Each row is a point. Each copy is the shape, with its points in the same order, turned, moved and blurred by noise. Say if it was mirrored as well.

Shape, 7 rows:
[[ -9 -22 -63]
 [  5  -5  15]
 [ 40  53 -50]
 [ 59 -15  43]
 [ 17 -13 -16]
 [-33  35  34]
 [-36  33   1]]
Copy 1:
[[-20 -32  43]
 [ 16 -10 -32]
 [ 39  27  58]
 [ 75 -28 -46]
 [ 16 -26   0]
 [ -7  38 -48]
 [-22  38 -20]]
Copy 1 is: mirrored
Copy 2, 7 rows:
[[-24  -8 -56]
 [ 34  -2   5]
 [  5  75 -34]
 [ 95   4   4]
 [ 20  10 -27]
 [ -6  23  65]
 [-24  20  35]]
Copy 2 is: only turned
Copy 3 (7 x 3):
[[ 44  29 -33]
 [ -7 -16  10]
 [ 16 -50 -68]
 [ 12 -70  43]
 [ 26 -13  -4]
 [-60 -10  -6]
 [-41   4 -26]]
Copy 3 is: mirrored

Shape (7 x 4):
[[ 49   0  12  27]
 [-67  49   1  15]
 [ -2 -12  20   3]
 [  3 -22  -7  32]
 [  4 -18  15  36]
 [ 16  13  -8 -19]
 [-53   8  21  27]]
Copy 1 (7 x 4):
[[ 19   1  48  36]
 [-79  -3  -7 -28]
 [  0  20  11   2]
 [ -6  13   2  38]
 [-15  25  21  41]
 [ 15 -19   8 -10]
 [-59  34  -2  -5]]
Copy 1 is: mirrored
Copy 2 (7 x 4):
[[ 56  36 -12  28]
 [-50  38  42 -23]
 [ 16   3  13  28]
 [ 37   0  12  -4]
 [ 43  10  25   9]
 [  1  14 -27  23]
 [-13  15  56  -2]]
Copy 2 is: mirrored
Copy 3:
[[ 30 -26  22  12]
 [-69  39   2  52]
 [ -7 -17 -16  17]
 [-17 -17  11 -11]
 [-15 -33  11   3]
 [ 20  22  -8  14]
 [-60  -5  -8  34]]
Copy 3 is: mirrored
Copy 4, 7 rows:
[[ 18  37   2  26]
 [-95  -6  -2  -8]
 [ -6  -5  20   2]
 [  1 -17 -13  26]
 [ -2  -8   7  34]
 [ -5  20  -6 -30]
 [-58 -24  21  13]]
Copy 4 is: only turned

Shape, 12 rows:
[[ 10  22 -28  24  20 -49]
 [-85  34 -11 -43   2  18]
 [ 51 -14  -5 -54 -35 -16]
 [-39  30  20 -80  27 -32]
 [-45  19  15  15  13  64]
 [ 47 -21  19   0  -7 -40]
 [-31  60  13 -35   3  -1]
 [ 81 -31 -11 -45  10  18]
 [-56  -5  17  30  22 -22]
 [  6 -18 -12  10  26 -53]
 [ 33 -37   7  53  51 -52]
 [-57  14 -15  -2  10  24]]
Copy 1, 12 rows:
[[ -9 -13 -49  43  27  28]
 [-86  42  20  -5  27 -18]
 [ 22 -24 -47 -37   2 -50]
 [-43   4   0 -10  89 -45]
 [-38  18  64  12 -14  15]
 [ 23 -59 -37  18   6 -21]
 [-24  36  10  18  47 -26]
 [ 52 -44 -28 -63   4 -10]
 [-60 -32  12  52  20  16]
 [-18 -49 -45  27  30  20]
 [  9 -89 -33  50  20  45]
 [-62  17  20   7   6  13]]
Copy 1 is: only turned
Copy 2, 12 rows:
[[ 41  34  56   7   1 -27]
 [-14  55 -47 -33  55 -18]
 [-35 -24  10   4 -43 -41]
 [-15  10 -13  -2  58 -79]
 [ 12  23 -43   1  55  43]
 [-10 -28  56  42 -16 -15]
 [ -7  48 -29  30  39 -34]
 [  6 -67  -5  15 -45 -21]
 [  5  28  44  -4  73  14]
 [ 18  -7  63  -2  20 -21]
 [ 48 -30  95  20  23   6]
 [  5  31 -24 -28  42  21]]
Copy 2 is: mirrored
Copy 3:
[[ 32  12 -50  11 -54  17]
 [-42  19  26 -65 -41 -14]
 [ 43   7 -53 -26  45 -20]
 [ 31  17  12 -94 -20  22]
 [-43  13  48  17  -9   1]
 [ 68 -19 -37  12   8  -4]
 [ 12  50  22 -42 -28  -3]
 [ 33   1 -53   2  77  26]
 [  3 -32  20   2 -63  -1]
 [ 37 -29 -47  -3 -37  24]
 [ 54 -51 -41  49 -37  45]
 [-38   6  16 -16 -35  -3]]
Copy 3 is: mirrored

Shape (15 x 9):
[[ 10  -5 -21  15  19  62  19  43   1]
 [ 48 -23 -25  55  19  42   4  60 -29]
 [ 23 -13  50 -39  -9  -7   4  -3  29]
 [ 32 -20 -11  62   2  40  31  35  26]
 [ 16  -3   6  11  75  48  18  20   0]
 [-17 -57 -13  21 -42 -42  12   4 -29]
 [-15   8  45 -28 -21  21 -27 -27  12]
 [ 16  -5  39 -46 -15 -36  -4 -10   8]
 [ 12  19   1 -30 -21  -9  27 -25  19]
 [  2 -13   3 -38 -34 -24   2 -21   3]
 [ 19 -21  -5  -5 -44 -22  16  -6 -43]
 [ 16   2  28   8  19 -20  -5 -44  14]
 [ 53 -38  -2  -6 -24  -1 -18 -63  16]
 [-12 -22 -10 -41  -6 -18 -18   4  22]
 [ 40  20 -31  56  16  32 -11  48   7]]
Copy 1, 15 rows:
[[-33 -32 -28 -14  18  58   0  20 -17]
 [ -3 -39 -11  -7  12  95  15 -21 -22]
 [ -3 -48  27  -2  16 -52  -3  21  13]
 [-25 -54 -45   7   2  45  24 -24   0]
 [-13 -43 -30   6  72  40 -22  21 -25]
 [ 25  -8  -2 -12 -31 -22  38 -33 -70]
 [ -3  -4   2 -18  -3 -49 -50  17   9]
 [ 21 -17  38  -1  15 -60   8  22   0]
 [-14   6  -3 -10  22 -45  25  17   9]
 [ 10   2  15 -22  -4 -55  20  13 -13]
 [  7  11  32 -22  -5 -15  34 -30 -30]
 [ 30 -12 -18   9  44 -44 -12 -13   6]
 [ 29 -27  -6 -64  23 -44  11 -36  20]
 [ 28 -20  -1 -25  -2 -36  12  47 -21]
 [  9 -19 -37  11   8  79   8   0  21]]
Copy 1 is: only turned
Copy 2, 15 rows:
[[ 17  21  -1 -20  16  54   0  28   8]
 [ -7  25   9 -16  25  60  56  48 -26]
 [  4 -12  67  31   4 -29 -27   9  20]
 [-18  55  15  18  18  60   7  24 -14]
 [ 20  36  42 -49  22  35   8   1  25]
 [-51 -31  10  11  13  -9 -12  -3 -77]
 [-20 -20  35  -1 -39 -33 -38  18  36]
 [  3 -26  56  24   0 -60 -19   2  -1]
 [ 25   8  28  25 -28 -29 -30 -11 -14]
 [  0 -35  27  26 -19 -39 -24  -9 -23]
 [ -7 -29  28  11 -18 -17  -2  20 -67]
 [-21  21  61  -2 -23 -32  -4 -25   1]
 [-20 -23  59  44 -53   1  19 -28 -10]
 [ -3 -35   7  17  13 -29 -15 -23   8]
 [ -3  56 -11  -1   9  30  49  33   1]]
Copy 2 is: mirrored
Copy 3 (15 x 9):
[[ 34  60 -17  -9  18 -14  22  36  48]
 [ 48  80 -71 -20   9   0   8  55  26]
 [ 31   9  30  -4  -5  40 -19 -31  -5]
 [ 31  70 -42 -25 -31   6   0  28  60]
 [  9  68 -19 -10  58  12  -9  12  55]
 [  6 -35 -48 -36 -39  -6  -9  33 -18]
 [ 22  -6   9  38   0  -1   2 -49   4]
 [ 24  -7  16 -20  -1  29 -11 -39 -30]
 [ 20  -3  11 -39 -10  13  28 -42  12]
 [ 32 -30   2 -27 -10   7   9 -27 -14]
 [ 22 -20 -41 -30 -20  20  30   9 -25]
 [  7   5 -29 -18   5  24 -23 -58  17]
 [ 74 -31 -45 -16 -12  35 -11 -43  25]
 [ 40 -16  16 -28  10 -19 -19 -14  -6]
 [ 47  91 -56 -28  -1 -27   9   6  28]]
Copy 3 is: mirrored

Shape, 16 rows:
[[ 35 -44  18  56  -2 -28  29  13 -36   9  48]
 [ 11 -19  54 -12   0  26 -19  65 -38 -21  20]
 [ 16 -17 -71 -15  23  31  16  18  30  -4  10]
 [ -4   2  -2 -38  35 -23  21  18 -11  19 -28]
 [ 17  45 -29  48  34 -17  23   1 -27  -5   6]
 [ 45   9 -12 -15   7 -25 -37  32 -36   5  13]
 [  0 -40   0  12   9 -21 -33  47  57 -39  13]
 [ 39 -35  17  59  30  14 -45  11 -27  15  58]
 [ 70   5 -59   5  -4  37  25  10  21 -31  13]
 [-41   5  10 -24 -58  22  37  15  13 -67 -11]
 [ 13  -8  -6  34  64  -2  13  21  56 -35 -39]
 [-36  44 -29  12 -18 -12   7  14  48   4  45]
 [ 44  32 -10  58 -16   6  -1 -24  31   8  28]
 [ -2 -32 -19  68  -9  -8 -50  52  20  50  30]
 [ 61  45  13  45 -14 -43  20 -16 -67 -46   5]
 [-57 -23  21  36 -19 -35  -9 -16 -12  -2  -6]]
Copy 1, 16 rows:
[[ 67  43 -10 -17 -76  17 -32  52 -19  10 -40]
 [ 46 -26  24  53 -37  24 -10  61 -57  19   9]
 [ -3  18 -29 -42 -10  22 -11  23  -5  28  69]
 [ 24 -27  -2 -16  26 -16  -3  49  11  21  -5]
 [ 23  76 -25   8  14   7   2  40   3  10 -20]
 [ 30  -2 -31  27   7  12 -54  20 -39  22 -12]
 [-26 -11  -2   8 -61  14 -27  28  -8 -39  35]
 [ 70  55  20  27 -48  37 -69  18 -31  -4   9]
 [ 22  33 -76 -17 -24  26  17   6 -27  25  54]
 [-35 -19  11  -1 -51  14  84  33 -52  28  -3]
 [ 12  15 -10   3 -17  17  23  40  46 -52  43]
 [-45  52   6  -4 -31 -48   3  13 -24  17  14]
 [ 34  70 -29  10 -43 -12   4 -32 -10   5   8]
 [  2  41  18  33 -75   8 -80  11  24  29  16]
 [ 52  53 -61  31  -6  18  20  27 -45  -5 -79]
 [-12  15  53  -6 -42  15   2  18   5   4 -58]]
Copy 1 is: mirrored
Copy 2, 16 rows:
[[ 35 -16  10  42  64 -46 -14  30  19  26  -4]
 [  7  28  42  52  -4  31 -38  23  11  -4  -1]
 [-13  15 -20 -58  16 -17  -8  18  37 -12  72]
 [ -1  18  -6 -40   1  13  36  17  17  -3 -25]
 [ 48   7 -35 -12  23 -43  13  11 -27 -32  16]
 [ 26  -4   4 -24  -4  -1 -56  36  -1  -3 -18]
 [ -9  31  10  -3  28 -15 -54 -37  71 -30   6]
 [ 26   0 -19  31  76   2 -77  17  -7   9  15]
 [ 36  -6  12 -48   2 -33 -23  16  21  -1  94]
 [-30  -3  32  32 -60 -21  31 -37  30 -14  47]
 [ 47  41 -22 -22  37   6  14 -40  57 -45  36]
 [-38  40 -17 -20  -4 -74 -13 -38 -19  -7  22]
 [ 48   1 -22 -15  28 -57 -32 -41 -24  33  47]
 [ -1  38 -65  20  39 -43 -84   1  37  27  -5]
 [ 95 -47  23  18  -3 -45  -2   7 -38 -21  -8]
 [-18 -24 -37  42  12 -25  11 -36  19  -5 -24]]
Copy 2 is: only turned
